Each row is a point. Examples show where two turns around zero, p and q, send a point. Write where each new point lands after one turn and then the other. Backwards means that the second turn is done in reverse. Each puzzle has new turns, and all numbers are rounded.

Turn p:
11; -7; 32 -> 15; -4; 31
24; -18; 14 -> 27; -15; 12
-23; -9; -25 -> -25; -12; -21
-12; 34; -21 -> -18; 32; -21
Turn q:
-23; 2; -17 -> -23; 6; -16
-13; -25; -1 -> -14; -24; -5
42; -6; 1 -> 42; -8; -1
-22; 36; 29 -> -20; 31; 35
16; -7; -13 -> 16; -5; -14
Where do these land?
p, then q backwards: 11; 1; -35 -> 7; -6; -35
q, then p: 5; -12; 29 -> 9; -15; 26
p, then q: -9; 33; 27 -> -7; 29; 32
p, then q backwards: -7; -23; -21 -> -6; -28; -14

Turn p:
-3; 41; 2; -24 -> -11; 34; 7; -30
21; -30; -17; -8 -> 17; -34; -13; -10
15; -49; 14; -29 -> -10; -57; 10; -15
4; 5; 9; 12 -> 6; 6; 11; 9
-20; -19; -4; -7 -> -20; -14; -14; 6
-12; 35; -5; 38 -> 12; 44; -3; 27
-6; 17; 1; 18 -> 4; 21; 2; 13
Turn q:
9; -9; -21; 26 -> 3; -17; -3; 31
18; 26; 25; 20 -> 6; 25; 34; 14
13; 20; -19; -13 -> 19; 19; -19; 6
-16; -24; 34; -34 -> -9; -11; 10; -53
-25; -13; -20; 1 -> -21; -15; -23; 2
Where do these land?
q, then p: 21; -20; 4; 30 -> 9; -23; 22; 26
q, then p: 25; 0; -3; -11 -> 21; -6; 9; -13
q, then p: -10; 0; 39; 24 -> -33; 4; 30; 14
p, then q backwards: -40; 8; 7; 15 -> -22; 27; -12; 25
q, then p: 10; 19; -40; -25 -> 37; 14; -29; -16
p, then q: -8; -7; -7; -32 -> -9; -8; -25; -20

Turn p:
13; -34; 2; 24; -21; 17; 68; -15 -> 12; -27; 29; -30; 20; 43; 50; -9
-15; 11; 13; 10; -30; -8; 21; 8 -> -6; -1; 20; -2; -16; -12; 35; 5
37; 7; -6; -7; 1; -3; 3; -6 -> 27; -4; -16; -10; -9; 14; -6; 11
-1; 17; 3; 18; 15; 16; -53; -22 -> 10; 27; -5; 50; -1; 5; -30; -11
10; 2; 37; 16; -8; -17; -30; -1 -> 22; 0; 29; 26; -11; -17; -17; 16
-23; 3; 24; -12; -9; 27; 19; 30 -> -38; 18; 23; -16; 0; 4; 14; 23
-22; -6; -23; -33; 24; -6; -43; -8 -> -20; 9; -25; 3; 1; -20; -49; -28
-12; 23; -31; -20; -6; 10; -21; 13 -> -28; 12; -34; 6; -24; -3; -8; -5
7; -10; -39; 0; 37; -27; -20; 20 -> -4; -29; -46; 9; 22; -19; -25; 2
8; -26; -5; -6; -7; -1; 11; -5 -> 2; -21; 8; -17; 2; 12; -3; -9
-3; 12; 25; 10; 3; -8; 46; -13 -> 21; 14; 19; -21; 17; -7; 38; 4
Turn q:
35; -48; -15; -15; -38; -3; -16; -23 -> 39; -41; -13; -9; -50; 10; -9; 7
-15; 28; 15; 7; 25; 26; 21; -2 -> -14; 35; 18; 14; 23; 16; 11; -14
7; 29; 22; 14; 35; -13; 13; 14 -> 1; 19; 0; 21; 48; -13; -1; -3
13; 0; -28; -4; -3; -5; 4; 51 -> -11; -8; -36; -9; 13; -1; 24; 36
-7; 37; 14; -8; -4; 4; -4; -5 -> -1; 29; 22; -6; 9; -5; -11; 11
-21; -25; 24; -23; -1; -6; -29; -20 -> -2; -31; 29; -21; -5; 5; -29; -17
-16; 20; 8; 34; 7; 15; -29; -11 -> -29; 22; 5; 22; -6; 1; -35; -6
-14; 6; 28; 13; 5; 0; 18; 38 -> -23; -6; 17; 22; 31; -7; 21; 16
26; -31; -49; -26; 2; -4; 17; 17 -> 21; -21; -47; -28; -7; 14; 34; 4
-25; 18; -14; 8; 1; -13; 13; -25 -> -8; 25; 5; -8; -10; -24; 5; -26
17; -31; -5; -1; -28; -2; -8; -34 -> 27; -21; 1; 1; -43; 2; -10; -9
Where do these land?
q, then p: -6; -27; 12; 0; 7; 38; -20; -2 -> -24; 10; 26; 16; 3; 31; -9; -11
q, then p: -24; -17; -3; -25; -8; -35; 29; -7 -> 24; -11; 15; -48; 4; -15; -2; -12
p, then q: -33; 12; -17; 30; -3; -19; -7; -18 -> 11; 11; -7; 23; -12; -31; 6; -34
q, then p: 31; 0; -25; 13; -5; 10; -4; 6 -> -10; -15; -27; 11; -13; 19; 14; 5
q, then p backwards: -27; 40; -13; 3; -21; 5; -1; -21 -> -25; 27; 28; -33; -12; 10; -5; -3
q, then p: 3; 17; 14; -42; 51; 13; 10; -8 -> 17; 50; -16; -16; 26; 20; -28; 5
q, then p: 32; 6; -4; 30; -21; 13; 21; 39 -> -17; -27; -17; 15; 15; 7; 44; 30
q, then p: 14; -31; 39; -21; 21; -15; -12; -21 -> 28; -9; 21; 4; 18; 23; -47; -3
p, then q: 11; 0; -4; 12; -21; -11; -17; 33 -> -20; -30; -6; 13; -14; -11; 14; 15
